Each row is a point. Each copy is the shape, with its points in the same order, stretched, turned, moved and blurred by noise. Some copies are also mirrored. Which?
(in the rows, 128 means zero)

Shape (6 x 2):
[[128 146]
 [124 161]
 [150  87]
 [168 132]
 [183 137]
 [129 137]]
Copy 1 (6 x 2):
[[141 135]
 [156 135]
 [ 68 135]
 [108 166]
 [106 183]
 [126 129]]
Copy 1 is: mirrored
Copy 2 (6 x 2):
[[150 138]
 [166 145]
 [ 82 107]
 [100 150]
 [ 92 165]
 [142 130]]
Copy 2 is: mirrored
Copy 3 (6 x 2):
[[105 143]
 [ 88 140]
 [174 142]
 [139 113]
 [141 100]
 [113 144]]
Copy 3 is: mirrored
Copy 4 (6 x 2):
[[115 112]
 [112  98]
 [159 162]
 [176 112]
 [188 104]
 [124 123]]
Copy 4 is: mirrored

Shape (10 x 4):
[[158  76 137 124]
 [126 134 106 151]
 [ 78 161 161 111]
 [152 163 154 158]
 [112 106 105 123]
 [112 108 146 143]
 [169 110 148  68]
 [144 136 125 154]
 [138 147 137  99]
 [128 121 104 171]]
Copy 1 (10 x 4):
[[164  92  72 119]
 [106 135 139 126]
 [155 124 184  96]
 [154 134 155 174]
 [117 124 116  89]
 [133  87 133 117]
 [214 146  70 101]
 [127 130 132 148]
 [172 158 128 114]
 [ 91 119 135 138]]
Copy 1 is: only turned
Copy 2 (10 x 4):
[[145 101 140 171]
 [113 149 105 130]
 [101 102 153  71]
 [122 174 170 115]
 [125 109  88 132]
 [ 93 109 137 136]
 [202  92 166 119]
 [120 161 129 135]
 [166 120 152 105]
 [ 99 160 102 144]]
Copy 2 is: only turned
Copy 3 (10 x 4):
[[111  73 121 143]
 [153 142 115 137]
 [ 94 184 120 117]
 [138 125 147  93]
 [127 133  97 155]
 [111 127 133 148]
 [ 83  76  88  97]
 [148 121 129 121]
 [114 131 103 103]
 [162 133 128 147]]
Copy 3 is: only turned

Shape (13 x 8):
[[139 145 151 156 145 178 149 152]
 [ 93  68 148  87  97 109 121  86]
 [109 131 150 136 110 125 117  65]
 [ 82 154 108 142 148 118 130  77]
 [ 79 173 118 119 124 162 149  50]
 [132 144  92 131 110  89 180 139]
 [124 145 165 126 155 138 114 194]
 [146 133  97  80 112 136 128  34]
 [120 107 144 129 160 139 139 116]
 [127 150 150 128 136 127 144 134]
 [113 140 134 152 129 172 107 144]
 [125 126 146 110 136 173 136 157]
 [117 155 169 135 143 155 134 133]]
Copy 1 (13 x 8):
[[156 141 159 113 150 181 137 152]
 [ 66 117 161 157 136 110 123  62]
 [116 156 165 172 116 149  94 102]
 [115 186 126 156 123 136  85 139]
 [ 87 217 152 142 115 175  83 120]
 [138 140  88 143 115 153 160 128]
 [171 111 149  92 143 108 147 133]
 [117 182 129 137 102 182  93  48]
 [131 144 148 143 169 138 119 111]
 [148 145 146 130 131 138 136 118]
 [140 121 161 112 133 156  98 150]
 [130 124 168  85 160 153 128 117]
 [154 162 176 123 141 144 123 124]]
Copy 1 is: only turned
Copy 2 (13 x 8):
[[123 134 161 174 124 123 148 152]
 [147  71 132  88 131 164  95  96]
 [103 113 111 120 145 134  93  75]
 [ 88 136  98  91 138 128 152  77]
 [ 66 131 135  94 104 121 144  39]
 [186 157 140  95 168 101 162 104]
 [119 140 153 130 127 115 133 203]
 [111 162 143  99 135 181  96  40]
 [115 115 139 135 147 166 142 134]
 [118 138 151 122 153 112 133 132]
 [118 131 120 144  93 126 130 145]
 [131 127 171 137 102 143 133 158]
 [ 93 126 154 142 130 117 127 143]]
Copy 2 is: only turned
Copy 3 (13 x 8):
[[124 110 144 121 126 187 123 154]
 [102 126 127 138 141  80 165  89]
 [115 148 120 157 144 124 126 104]
 [132 190 115 126 154 134 132 120]
 [108 200 124 133 123 167 126  92]
 [152 141  95 145 111 139 173 155]
 [142 101 147  96 114 142 107 173]
 [113 160  66 131 129 137 145  51]
 [142 118 142 118 146 139 137 119]
 [143 124 127 129 122 144 128 143]
 [108 121 129 116 139 158 110 154]
 [123 104 146  95 117 169 124 133]
 [132 124 141 120 122 164 104 133]]
Copy 3 is: only turned

Shape (15 x 11):
[[120 144 133 129 162  78 106 149 109 105 169]
 [149 106 116 129 110 160 122  89 166 152 171]
 [116 146 130 148 132 102 135  96  84  88 146]
 [150 124 106 113 105  80 164 103 133  95 145]
 [112 180 157  94 171 100  99 160 101  89  93]
 [117 151 104  92 166  98 171 142 120  97 119]
 [109 164 110  90 156 110 131 107  82 146 164]
 [149 123 144 103 118 153 115 169 144 128 126]
 [181 175 134 162 136 158 142 166 164 140 109]
 [112 182 104 142 159 139 143 153 153  90 107]
 [128 134  89 100 149 128 141  87 134 165 105]
 [162 181 105  96  89 109 114 163 157 150 146]
 [108 168 155 162  99 108 154 142 128 124  96]
 [151 158 158 130 142 112 170 102 154 114 155]
 [134 151  91 152 141 110 129 160 168 108 150]]
Copy 1 (15 x 11):
[[158 124 134 117 172 100 158 174 144 152 159]
 [148 118  90 125  78 165 117 114 120 153 135]
 [143 144 149 116 154 121 133 136 111 109 168]
 [174 145 125  76 137 101 125 109 104 135 151]
 [133 124 162  99 212 122 122 166 132 162 114]
 [140 162 127  85 177 117 150 130  92 170 129]
 [119 141 132 134 136 105 127 173  83 167 164]
 [143 121 144 100 114 151 121 117 149 178  92]
 [173 186 123 122 128 167 120 130 157 157  72]
 [138 170 111  86 175 171 146 136 132 140 111]
 [119 133  94 122 114 135 124 134  66 145 101]
 [148 158 120  83 109 109  94 165 161 162 103]
 [123 191 139 114 151 116 105 108 159 117 114]
 [177 169 111 112 154 137 107 102 125 165 150]
 [166 156  98  92 138 138 154 146 151 145 127]]
Copy 1 is: only turned
Copy 2 (15 x 11):
[[155 126 153 166 127 131 169 130 103  94 134]
 [109 124 127 138 110 132 115 128 154 177 177]
 [119 126 125 179 121 144 112 123 100  86 119]
 [118 139 121 131  71 103 115 123 101 119 134]
 [155 154 150 136 167 122 171 122 141  70  90]
 [139 131 114 117 143  78 162 109 112  99 118]
 [113 151 139 171 162 100 165 102 102 122 144]
 [148 156 119  99 130 136 160 143 155 151 132]
 [169 136  86 146 126 108 157 167 197 139 130]
 [133 103 103 129 140 108 166 133 173  88 114]
 [115 136 121 139 144  86 138  77 153 159 128]
 [119 169 124 130  82  99 194 154 155 144 136]
 [127 125 113 153 113 127 133 177 136 124  73]
 [142 126 133 160 124  89 110 172 132 122 151]
 [142 100 114 135  95 115 176 139 149 114 139]]
Copy 2 is: mirrored
Copy 3 (15 x 11):
[[119 156 101 152 105 107 102 116  76  92 123]
 [171 143 122  82 119 143 112 122 135 167 128]
 [126 132 137 143 118 143 148  58  80 100 147]
 [135 169 112 110 108 141 191  87 110 121 119]
 [ 59 147 155 177 100 141  99 132 114  77  91]
 [ 69 173 122 152 127 134 150 112 129 113 110]
 [ 61 169 125 107 100 108 114  93  81 147 135]
 [114 117 129 122 132 161 100 168 133 122  88]
 [136 142 200 162 140 183 114 197 144 128 130]
 [101 154 160 166 141 150 114 149 159  87 139]
 [103 186 173 101 128 121 125  98 134 182  91]
 [104 177 149  83  84 121 135 190 112 116 104]
 [115 104 187 164 123 143 168 123 120 102 129]
 [129 146 132 164  82 170 153 104 117 143 151]
 [146 166 133 137 138 115 113 173 147  96 131]]
Copy 3 is: mirrored
